Each row of a before or after table is a point. One or more steps were done to the points. Then noise was added and the rows were shuffled. The steps act on columns, c1 being the first. Name the steps. A step turns or swaps two columns, mirrors them in a line or flattens them onto one, adds a multiple of one to another, or multiplies or shifts one. Angles are multiples of 10 degrees, from the lower column toward the higher: turns from -170 to 170, lines from 10 to 170 but not 90. Use the fewest steps. Two steps may share a column if one is a turn and the other turns, adds or multiplies; they go together, in the order done. Otherwise the lowest column goes first.
In the rows, 128 means zero.

Before, 8 rows:
[[164 110]
 [122 174]
 [147 109]
 [151 111]
 [185 146]
 [ 75 181]
 [ 90 161]
 [ 99 177]]
After, 8 rows:
[[ 98 137]
 [188 231]
 [147 141]
 [ 92 104]
 [122 169]
 [165 166]
 [ 73 101]
 [152 144]]
Steps: add 1.5 times c1 to c2

Before, 10 rows:
[[105  67 132  92]
 [128 174 158 168]
 [148  62 113 102]
 [128 106 117 105]
 [133  94 143  80]
 [133 140 138 134]
 [115  82 120 110]
 [100 168 130 138]
 [ 90 120  83  74]
 [104 138 133 150]]
After:
[[130 200  99  34]
 [167 176 137  33]
 [111  84 187 211]
 [140  80 134 175]
 [160 165 113  61]
 [138 149 105  80]
 [118 117 151 143]
 [144 112 135 162]
 [136 162 160  45]
 [164 124  37  66]]
Steps: add 1 times c2 to c4; turn c1 and c2 by 160 degrees; multiply c3 by 2

Before:
[[137 181  84 174 157  89 169 183]
 [132  71 198  92  42  92  97 178]
 [149 106 135 114 141 134 123 179]
 [ 98 131 106  62  93 101 122 131]
 [149  85 102 183 169  77 111  82]
 [ 58 107 157  88 133 150 182  91]
 [111 171 126  92 146 148 165  94]
 [149 151 138  69 120  45 139 177]
 [ 58 164 170 180 161 107 118 137]
 [155 166 101 176  79 103 126 118]]
After, 10 rows:
[[112 168 143 174 127 148 166 127]
 [149  88 176 100 104  78 136 201]
 [132  71  44 134 195  91  78  81]
 [139 179 158  59  81  88 158  91]
 [ 57 169 157  72 170 106 125 151]
 [104 132  95 184 107 102 111  95]
 [149 150 120 155 136  45 113  57]
 [147 106 145 115 136 139 107  82]
 [152 168  80  92 100 106 133 153]
 [ 57 109 133 186 158 158 177 120]]
Steps: swap c3 and c5; turn c4 and c8 by 150 degrees; turn c7 and c8 by -20 degrees

Before, 10 rows:
[[129  91 137 162 156  82 159 139 117]
 [126  84 193 139 113 185 171 109 101]
 [ 88  92 134 138 141 172 153  80 105]
 [ 87 109 184 103 151 145 183 105  99]
 [147  94 139 113 137  83  71 136 149]
 [119 177 214 210 108  84 139 123 161]
 [196 165 120 145 152  84 105 131 147]
 [158 111 120 132 172  98 114 154 194]
 [101 194 159 204 106  61 140 214 149]
 [142 148 176 149  63 111 169  82 161]]
After:
[[121 114 219 246 104  77 141 123 201]
 [128  71 135 147 153  81 157 137 155]
 [197 150 121 164 154  87 107 132 191]
 [103 132 161 242 107  62 138 212 187]
 [140 130 179 162  62 112 169  82 200]
 [123  86 186 122 114 189 176 106 138]
 [160 107 116 120 172  98 113 158 235]
 [142 109 138  95 136  79  75 139 196]
 [ 88 130 182  88 152 145 182 104 142]
 [ 90  92 134 119 139 173 152  80 149]]
Steps: multiply c4 by 1.3; turn c2 and c4 by 30 degrees; shift c9 by 40

Before, 13 rows:
[[139 129 164  75  81 113  76  85 160 148 143 124]
 [195  84  83  86 135 184 113  88 157 109  82 165]
 [141 189 183 101 107 118 150  51  95 159 120 171]
 [202 107 142 153 171 197 145 183 151 131  77 203]
 [111 159 161 147 129 102  99  56 101 151  74 131]
 [147 172 152 166  87 115 173  83  90 133 104 102]
 [175  64  79 129 169 164 146 158 111 157 119 193]
 [182  75 116 142 147 169 112 130 110  66 118 202]
 [ 92 168 161  78 102 134 137 109 104 122  87 133]
 [ 91 167 127 149 124 145 142  58 148 140 145 142]
 [143 166 144  53 141 188  52  80 117 165 171  95]
 [100 184 176 126  24 147 101  64  87 165  84 149]
 [109  95 188 137 100 150 155  42 108 134 100 126]]
After (13 x 12):
[[138 128 169 116  82  73 117  64 145 155 143  66]
 [109 162 187  52  99 161 123  86 121 117  99  64]
 [145  86 151  81  86 160 164 124 110  97 105  41]
 [138  64 182  82 108 143 147  58 114 129 119 109]
 [180 180 115 100 148 135  81 176 120 157 116 143]
 [204 151 143 172 173 180  78 167 137 107  78 144]
 [192 171  84 100 134 141  75  98 138 174  82 105]
 [ 87  86 163 125 103 140 130  96 118 170  90  73]
 [ 98  72 176  90  25 116  98  72 112 106  83  87]
 [108  98 161  70 130  90 133  88 114  98  73  70]
 [143  93 143 124 142  88  36  39 126 165 171  35]
 [173 193  82 163 171 158 108 123 123 106 117 135]
 [ 91  90 128  66 124 146 121  97 133 104 145  81]]
Steps: multiply c2 by -1; turn c4 and c10 by -130 degrees; turn c4 and c8 by -60 degrees; turn c6 and c7 by -60 degrees; multiply c9 by 0.4; shift c12 by -60

Before (9 x 18):
[[ 95  94 150 152 100 140  87 195 147 172 130 109 134  63  63 167 129 149]
 [108  87 121  84  92 144 164 152  72 110 184 111  66 124 161 172  81  53]
 [159  99 171 126 124 180 132 189  92  91 170 127  51 153 158 147 133  57]
 [139 109 176  68 192 242 162 130  86 105 169 115 106 181 151 174 177 136]
 [123  92 171  88 147 154 176 198  75  94 136 125  95 183 193 154 100  97]
 [104 155 125 162  80 200  94 109 109 161  71 161 124 126  91 112  97 153]
 [ 41 138 123 177  84 123  87 156 176 149 110 156 125  83  97 161 152 114]
 [100 109  82 153 120 172  94 133 147 157 113 216 120 108  88  93  96 151]
 [114 186 120 160 117 151  66 116 166 169 123 178 117  94 121 113  69 171]]
After (9 x 18):
[[104 155 116 163  80 201  93  93 110 170  79 161 125 137  91 112 124 152]
 [139 108 168  66 192 241 161 169  85 101 165 115 106 170 169 175 159 136]
 [159  99 162 125 124 179 132 171  92  83 164 125  50 143 166 146  85  59]
 [ 95  94 140 152 100 140  86 171 148 169 138 110 133  89  45 165  76 150]
 [121  94 161  88 145 155 174 150  75  93 131 125  95 156 208 156  55  97]
 [101 110  72 154 121 172  96 104 148 158 117 215 121 122  85  92 103 153]
 [108  87 111  85  92 145 164 109  73 101 180 110  66 113 158 171  79  51]
 [ 43 138 112 177  83 123  89 164 177 153 114 157 125  93  85 161 122 114]
 [114 185 111 161 117 150  65  74 166 169 130 178 117  99 110 113  98 171]]
Steps: shift c3 by -10; turn c8 and c17 by -50 degrees; turn c10 and c11 by 10 degrees; turn c14 and c15 by 20 degrees

Before (9 x 24):
[[113 147 124  60 196 172  92 161 103 144 129 159 101 169 109  95 158 120
  107 154  55 132 123 118]
 [163 106 144  59 148  77  99 165 119  98 165 128 105  94  96 182  89 167
  127 170 102 148 171 121]
 [ 84  99 186  91 149 180 129 101 201 140 192  85 189 116 161 197 188 130
  155  82  93  86 102 117]
 [169 109 140 129 137 152 152 102 120  90 177 132 109 150 134 150 118 157
  206  79  80  45  73 121]
 [176 134  87 160 177 133 111 152 184 124  95 128  97 123  96 148 104 106
  129 191  89 136 133 195]
 [149 157  88 108 141 107 124 140 108 184 206 131 133 172  54  95 131 183
  147 191  70  98 166 112]
 [132 124 146 156 104 105 114  93 206 110 115  62 171  58 142 183 106  78
  122 163  65 114  90 169]
 [188 119  92  60 117 111 120 175 182  99 107 158 196 129 148 177 106 150
  174 178 162 138  79 152]
 [ 85 118 153 110 148  96 146 188 100 120  98 137 107  97 159 139 108  93
  106  99  73  66  81 177]]
After (9 x 24):
[[221 133  90 170 180 137 107 150 181 123  97 130  98 120  97 152  98 108
  153 187  84 144 135 139]
 [246 126  97  39 117 106 115 175 186 100 106 156 196 127 153 177 106 142
  177 181 159 137  86 155]
 [139 125 148 161 105 106 110  92 208 112 119  65 169  58 142 180 106  74
  136 160  70 117  90 131]
 [171 157  91 105 139 106 118 139 113 188 210 135 129 165  54  96 131 183
  137 193  70 100 168 130]
 [205 103 135 134 139 149 150  98 119  89 172 132 102 150 133 151 118 151
  183  83  84  42  74 158]
 [193 108 144  37 148  78  97 165 120  97 164 130 104  91  95 183  89 166
  126 170 109 143 176 126]
 [ 35  98 185  79 146 179 129 101 201 146 194  81 186 118 158 194 189 129
  147  87  88  86 100 135]
 [101 149 123  37 195 173  92 160 101 139 129 165 100 166 102  96 158 122
  106 154  54 134 119 123]
 [ 40 123 154 105 146  98 141 189 104 117  96 141 105  99 164 138 105  93
  136 100  66  72  77 131]]
Steps: multiply c1 by 2; multiply c4 by 1.3; flatten c19 and c24 onto the line at 30 degrees
